Each row of a before or after table is a point. One or more steps were done to the points. Then noise was added and the rows were shuffled. The steps act on how far a point lies along the listed directions, d1 being the first. Name the steps. A step turns or swaps two directions, mirrors them in a line or flattens them onto one, adds a multiple of one to another, or multiplies one. Angles are multiples of 10 degrees, from the lower direction toward the higher: turns from -170 to 170, lines from 10 to 170 but not 90. Use the fewest steps. Two steps may share a direction if one is a turn and the other turns, adds or multiplies; they go together, in the order done. Otherwise the lowest direction goes first.

Directions:
(1): [-0.14 -0.14  0.71]
(2): [0.46 0.53 0.20]
Before, 12 rows:
[[-0.27  0.04  0.35]
 [ 0.32  0.04 -1.41]
 [ 0.04 -0.19  0.11]
 [-0.22 -0.73  1.04]
 [-0.09 -0.19  0.05]
 [ 0.43  0.26 -0.21]
 [ 0.14  0.36 -0.39]
 [-0.19 -0.42  0.69]
 [-0.27  0.08  0.37]
 [-0.10 -0.22 -0.18]
 [ 0.16  0.01 -0.16]
 [ 0.46  0.20  0.55]]
After:
[[ 0.19  0.07 -0.11]
 [-0.46 -0.99  0.66]
 [-0.41 -0.13  0.11]
 [-0.35 -0.60  0.43]
 [ 0.04 -0.18  0.13]
 [ 0.17  0.38 -0.34]
 [ 0.00 -0.08  0.20]
 [ 1.09  0.97 -0.21]
 [ 0.28  0.08 -0.45]
 [ 0.17  0.08  0.23]
 [-0.17 -0.56 -0.45]
 [-0.44 -0.12  0.10]]
Steps: mirror d1 and d2 in the line at 150 degrees

Directions:
(1): [-0.46  0.12 -0.65  0.13 -0.04  0.64]
(2): [ 0.42 -0.08 -0.49  0.19  0.76 -0.17]
Before:
[[ 0.13  0.01  0.45 -0.19 -0.53 -0.02]
 [ 0.70 -0.23 -0.30  0.10  0.91 -0.53]
 [-0.42  0.22 -0.56  0.35  0.27  0.59]
 [ 0.36  0.11 -0.12  0.12 -0.08 -0.51]
 [ 0.42 -0.07 -1.47  0.41  0.97 -0.04]
 [-0.36  0.07  0.24 -0.12 -0.62  0.08]
 [ 0.31  0.30 -0.76  0.42  0.74  0.12]
 [-0.05  0.25  0.48 -0.04 -0.57  0.10]
 [-0.34  0.12  0.32 -0.25 -0.50  0.33]
 [-0.09  0.07 -0.20 -0.01 -0.12  0.16]]
After (10 x 6):
[[ 0.63  0.19  0.73  0.02  0.08 -0.73]
 [-0.15  0.08 -0.40  0.02 -0.23  0.56]
 [-0.17  0.06 -0.68  0.15  0.16  0.29]
 [-0.02  0.19  0.03  0.03 -0.56 -0.26]
 [-0.12  0.31 -0.46  0.21 -0.02  0.54]
 [ 0.16  0.01 -0.18  0.02  0.14 -0.09]
 [ 0.48  0.01  0.12  0.27  0.75 -0.43]
 [ 0.05 -0.13  1.00 -0.37 -0.62 -0.46]
 [-0.10  0.08 -0.58  0.03  0.34  0.47]
 [ 0.91 -0.26  0.86 -0.20 -0.09 -1.34]]
Steps: turn d1 and d2 by 110 degrees

Directions:
(1): [ 0.17  0.56  0.17 -0.78  0.05 -0.30 -0.06  0.00 -0.07 -0.77  0.54]
(2): [-0.28  0.25  0.58  0.17  0.51  0.21 -0.45 -0.54 -0.64 -0.20 -0.46]
Before, 8 rows:
[[ 0.12  0.02 -0.27 -0.38 -0.11 -0.02  0.28  0.39  0.44  0.24  0.15]
 [ 0.42 -0.82 -1.09  0.22 -0.73 -0.16  0.72  0.81  1.11  0.74  0.51]
 [ 0.01  0.18  0.16  0.00 -0.09 -0.11 -0.01 -0.04 -0.06 -0.07 -0.06]
 [-0.16 -0.31 -0.36  0.21  0.01  0.11  0.09  0.27  0.26  0.24 -0.07]
 [ 0.39  0.45 -0.65 -0.98 -0.39 -0.51  0.39  0.45  0.61 -0.72  1.07]
 [ 0.33  0.22 -0.13 -0.59 -0.36 -0.28 -0.19 -0.05 -0.01 -0.69  0.28]
 [ 0.29 -0.05 -0.13 -0.13 -0.21 -0.11  0.23  0.12  0.35 -0.11  0.34]
 [ 0.13 -0.75 -0.52  0.43 -0.40  0.03  0.51  0.37  0.42  0.58 -0.20]]
After:
[[ 0.03  0.13  0.28 -0.01  0.04  0.03 -0.55 -0.55 -0.56 -0.42 -0.37]
 [-0.03  0.06  0.14  0.14 -0.07 -0.04  0.01 -0.07 -0.05  0.09 -0.16]
 [ 0.01  0.42  0.14 -0.65  0.21 -0.04 -0.01  0.07  0.01 -0.22  0.13]
 [ 0.39  0.05 -0.31 -0.68 -0.36 -0.41  0.44  0.35  0.36 -0.54  0.60]
 [ 0.51  0.66 -0.08 -1.31 -0.07 -0.57  0.11  0.27  0.30 -1.16  1.19]
 [ 0.13  0.27  0.27 -0.21  0.09 -0.08 -0.05 -0.22 -0.06 -0.42  0.21]
 [-0.02  0.07 -0.30 -0.27  0.03 -0.08  0.07  0.34  0.27 -0.24  0.27]
 [-0.20  0.94  0.58 -0.57  0.67 -0.03 -0.53 -0.68 -0.76 -1.09  0.06]]
Steps: turn d1 and d2 by 90 degrees

Directions:
(1): [-0.74  0.19  0.18 -0.09 -0.01 -0.15  0.39  1.09  0.26  0.25  0.35 -0.21
 -0.46  0.08]
(2): [ 0.18  0.04  0.14  0.65 -0.74 -0.36  0.23  0.16 -0.13  0.02 -0.84 -0.72
  0.01  0.14]
(3): [-0.27 -0.84  0.54 -0.14 -0.08 -0.24 -0.75  0.33 -0.08 -0.41 -0.48  0.45
 -0.28  0.00]
(4): [ 0.09  0.22  0.41 -0.16 -0.07  0.36  0.18 -0.36  1.14 -0.04 -0.43  0.04
 -0.48 -0.50]
Before (10 x 14):
[[ 0.20 -0.11  0.19  0.21 -0.03  0.01 -0.07 -0.25  0.11 -0.28 -0.31 -0.24
  -0.06  0.12]
 [ 0.53 -0.03 -0.24  0.32 -0.12  0.10 -0.05 -0.59 -0.42  0.04 -0.47 -0.34
   0.12 -0.03]
 [ 0.08 -0.01 -0.40 -0.34  0.22  0.34  0.00 -0.23 -0.06  0.15  0.15  0.07
   0.11 -0.04]
 [ 0.01 -1.25  0.14  0.29 -0.38 -0.93 -1.28  0.43 -1.49 -0.49 -0.82  0.27
   0.22  0.74]
 [ 0.10  0.08 -0.54  0.07  0.50  0.28  0.02 -0.22 -0.39  0.18  0.21  0.07
   0.46  0.10]
 [ 0.10  0.05 -0.52 -0.50  0.60  0.38 -0.45 -0.45 -0.43  0.10  0.62  0.56
   0.43 -0.18]
 [-0.15  0.32 -0.30  0.04  0.21 -0.18 -0.02  0.10 -0.15  0.37  0.40 -0.02
   0.29  0.05]
 [ 0.14  0.01 -0.20  0.10 -0.03 -0.01 -0.40 -0.05 -0.08 -0.27  0.13  0.38
   0.14 -0.04]
 [ 0.21 -1.06  0.37  0.43 -0.50 -0.34 -0.95 -0.30 -0.55 -0.26 -0.73 -0.09
   0.15  0.42]
 [-0.04 -1.28  0.25 -0.17 -0.01 -0.44 -1.18  0.66 -0.87 -0.49 -0.44  0.61
   0.28  0.30]]
After, 10 rows:
[[-0.97 -0.88 -0.04 -0.67  0.64 -0.51 -0.97  1.23 -0.98 -0.12  0.86  0.93
  -0.19  0.65]
 [ 0.12  0.21 -0.28  0.28 -0.04 -0.27 -0.09 -0.17 -0.30  0.27  0.01 -0.17
   0.42  0.05]
 [-0.21 -0.07  0.27 -0.01  0.13  0.01  0.04  0.28  0.27 -0.19  0.03 -0.16
  -0.32  0.14]
 [ 0.15 -0.20 -0.19  0.02 -0.28  0.05 -0.09 -0.11 -0.16  0.03 -0.52 -0.25
   0.06  0.04]
 [-0.94 -0.81  0.45 -0.31  0.20 -0.17 -0.65  0.95 -0.10  0.05  0.53  0.33
  -0.42  0.39]
 [ 0.07 -0.17 -0.21  0.50 -0.07 -0.07 -0.05  0.12 -0.50  0.05 -0.55 -0.33
   0.32  0.21]
 [ 0.03 -0.08 -0.06  0.22 -0.19 -0.13 -0.38  0.17 -0.07 -0.29 -0.09  0.26
   0.02  0.02]
 [-0.30 -1.04  0.05 -0.67  0.61 -0.13 -1.06  0.73 -0.67 -0.33  0.48  1.02
   0.22  0.19]
 [ 0.34 -0.39 -0.05  0.33 -0.44 -0.23 -0.65 -0.29 -0.73 -0.18 -0.87 -0.13
   0.39  0.00]
 [-0.34 -0.11  0.19  0.18 -0.18 -0.18  0.10  0.73 -0.17  0.16 -0.28 -0.42
  -0.47  0.09]]
Steps: turn d1 and d2 by -110 degrees; turn d2 and d3 by 50 degrees

Directions:
(1): [-0.26  0.35 -0.07 -0.47  0.66 -0.66  0.17 -0.88 -0.18  0.70  0.39  0.39
 -0.19  0.16 -0.10 -0.41 -0.02 -0.13 -0.68 -0.31  0.41  0.32  0.38  0.38]
(2): [-0.17  0.02  0.28  0.71  0.23  0.21 -0.36  0.34 -0.17 -0.16  0.19  0.61
 -0.87  0.28  0.62 -0.70 -0.09  0.85  0.20  0.03  0.40 -0.16  0.43 -0.13]
(3): [ 0.17  0.07 -0.61 -0.07  0.09  0.61  0.09  0.16 -0.46 -0.15 -0.27 -0.27
  0.10 -0.30  0.27  0.05 -0.37 -0.01 -0.38  0.82 -0.11  0.82  1.10  0.27]
(4): [ 0.09  0.66  0.08 -0.23  0.12 -0.32 -0.83  0.51  0.49  0.61 -0.15  0.27
  0.00  0.01  0.39  1.02 -0.68  0.09 -0.33  0.28  0.16 -0.32  0.06 -0.16]
Before:
[[ 0.25  0.23  0.00 -0.43  0.21 -0.32  0.00 -0.66  0.14  0.29  0.23  0.05
  -0.08 -0.10 -0.13 -0.14 -0.25 -0.11 -0.55 -0.11  0.45  0.11  0.30  0.33]
 [-0.12 -0.14 -0.01 -0.42  0.14 -0.31 -0.27  0.28  0.37  0.01  0.15  0.34
   0.16  0.16  0.11  0.32 -0.21  0.10 -0.19 -0.10  0.05 -0.21 -0.04 -0.20]
 [-0.17  0.51 -0.49 -0.74  0.27 -0.44  0.10 -0.41  0.08  0.28  0.08  0.26
  -0.07 -0.05 -0.21  0.46 -0.29 -0.35 -0.81  0.00 -0.08  0.48  0.72  0.44]
 [-0.26 -0.06  0.68  0.24  0.06 -0.93 -0.27  0.06  0.29  0.31  0.20  0.60
  -0.56  0.34  0.20  0.05 -0.03  0.46  0.13 -0.62  0.43 -0.43 -0.45 -0.20]
 [ 0.04  0.28  0.04 -0.09  0.74 -0.44 -0.39 -0.12 -0.48  0.41  0.35  0.54
  -0.44  0.16  0.30 -0.54 -0.35  0.44 -0.47  0.23  0.80  0.41  0.81  0.16]
 [ 0.32 -0.11  0.17  0.28 -0.63  0.47 -0.34  1.08  0.44 -0.47 -0.32 -0.27
   0.59 -0.14 -0.24  0.74 -0.03  0.27  0.42  0.21 -0.38 -0.62 -0.65 -0.39]
 [-0.06 -0.86  0.66  0.04 -0.46 -0.78  0.83 -0.85  0.46  0.12  0.59 -0.37
   0.19  0.20 -1.21 -1.14  1.39 -0.49  0.74 -1.51 -0.26 -0.54 -1.86  0.09]
 [-0.09 -0.38  0.01 -0.04  0.16 -0.06  0.50 -0.62 -0.28  0.20 -0.01 -0.40
   0.33 -0.01 -0.12 -0.42  0.00 -0.42 -0.26  0.14 -0.04  0.48  0.35  0.52]
 [-0.15  0.57 -0.03 -0.14  0.47 -0.37 -0.31 -0.28  0.03  0.54  0.27  0.32
  -0.09  0.21 -0.24 -0.10 -0.35  0.04 -0.47  0.00  0.66  0.22  0.41  0.35]]
After:
[[ 0.23  0.24  0.06 -0.46  0.24 -0.38  0.00 -0.69  0.17  0.33  0.28  0.09
  -0.10 -0.07 -0.17 -0.15 -0.21 -0.12 -0.52 -0.15  0.47  0.04  0.20  0.30]
 [-0.17 -0.14  0.18 -0.40  0.10 -0.53 -0.31  0.23  0.53  0.07  0.24  0.42
   0.11  0.23  0.02  0.33 -0.11  0.11 -0.06 -0.36  0.08 -0.49 -0.40 -0.29]
 [ 0.07 -0.74  0.00 -0.10 -0.23 -0.25  0.97 -0.80 -0.05  0.04  0.37 -0.60
   0.26 -0.11 -0.91 -1.16  1.01 -0.54  0.23 -0.68 -0.30  0.42 -0.63  0.46]
 [ 0.07  0.21  0.19  0.01  0.59 -0.46 -0.41 -0.02 -0.37  0.32  0.34  0.56
  -0.42  0.18  0.23 -0.46 -0.26  0.47 -0.29  0.14  0.74  0.16  0.53  0.04]
 [-0.06 -0.35 -0.25 -0.12  0.25  0.13  0.56 -0.63 -0.47  0.21 -0.11 -0.48
   0.36 -0.10 -0.04 -0.43 -0.12 -0.46 -0.44  0.44 -0.04  0.83  0.80  0.65]
 [-0.27 -0.13  0.84  0.31 -0.03 -1.03 -0.34  0.12  0.46  0.28  0.21  0.63
  -0.57  0.39  0.13  0.08  0.08  0.49  0.31 -0.79  0.43 -0.70 -0.80 -0.32]
 [-0.17  0.50  0.15 -0.12  0.41 -0.53 -0.33 -0.29  0.19  0.53  0.34  0.40
  -0.09  0.29 -0.30 -0.11 -0.23  0.05 -0.34 -0.26  0.70 -0.06  0.04  0.24]
 [ 0.31 -0.09  0.33  0.28 -0.62  0.27 -0.36  1.00  0.56 -0.41 -0.22 -0.17
   0.57 -0.08 -0.35  0.71  0.08  0.28  0.51 -0.03 -0.35 -0.80 -0.93 -0.43]
 [-0.25  0.52 -0.32 -0.77  0.28 -0.67  0.10 -0.54  0.21  0.42  0.19  0.38
  -0.12  0.04 -0.31  0.39 -0.21 -0.36 -0.76 -0.25 -0.02  0.30  0.46  0.43]]
Steps: add -0.3 times d2 to d1; add -1 times d4 to d3
